Rows are points. To make a cloud, some directions were put in groups of two or more. Within a group, all points are equally far from the middle, so they leave a hole (a ring in 2 directions, a hollow ball in 3). The other directions are filled evenly. Then the cloud was stretched, turned, moved and blurred a little. How many holes are there, and how many directions does each take, smallest first?

Cloud (13 x 2):
[[ 25  30]
 [ 21 -30]
 [-60   3]
 [-56  36]
 [ 33   4]
 [ 33  10]
 [-34 -34]
 [ 32 -11]
 [-44  49]
 [-58  29]
 [-54  38]
 [-36  54]
 [ -2  53]]
Holes: 1 (2)

Cloud (19 x 3):
[[-36   7 -20]
 [ -7  24 -15]
 [-15  12 -43]
 [-42  14   3]
 [-29  -3  -3]
 [ 18   3 -33]
 [ 16  -9  -8]
 [ 11  10  -1]
 [-16  13 -33]
 [-28   3   6]
 [-43  18  -4]
 [-10  13   6]
 [ -8 -19   3]
 [ -3  11 -18]
 [  5  -6 -29]
 [ -9  -9 -60]
 [  9 -20   7]
 [ 15 -16  12]
 [-10  33 -18]]
Holes: 0

Cloud (28 x 4):
[[-11 -56   0  17]
 [ 17  22 -50  -7]
 [-41   1  28  13]
 [  0 -30 -49 -19]
 [  7 -14   2 -59]
 [ 36  10 -43  -9]
 [-17 -44 -32 -12]
 [ 28  25 -42  -7]
 [ 32 -44   2  39]
 [ 50 -10 -29 -10]
 [ 54  -5  -9  27]
 [ -7   8   8 -58]
 [ 18 -20 -11  59]
 [ 15 -15   7 -57]
 [ 36  36   6  16]
 [ 15 -17 -53 -20]
 [ 44 -41   5  27]
 [-41  19  11  23]
 [ -1 -13  -1 -60]
 [ -4 -10 -26  56]
 [ 41  33  -8  11]
 [ 36  19   8  43]
 [ -6 -26 -53   3]
 [ 36 -35  -2  44]
 [ 38   8 -42  -9]
 [ 25  39  25   5]
 [ 43 -32   1 -31]
 [ 19 -21   2 -55]]
Holes: 2 (2, 2)
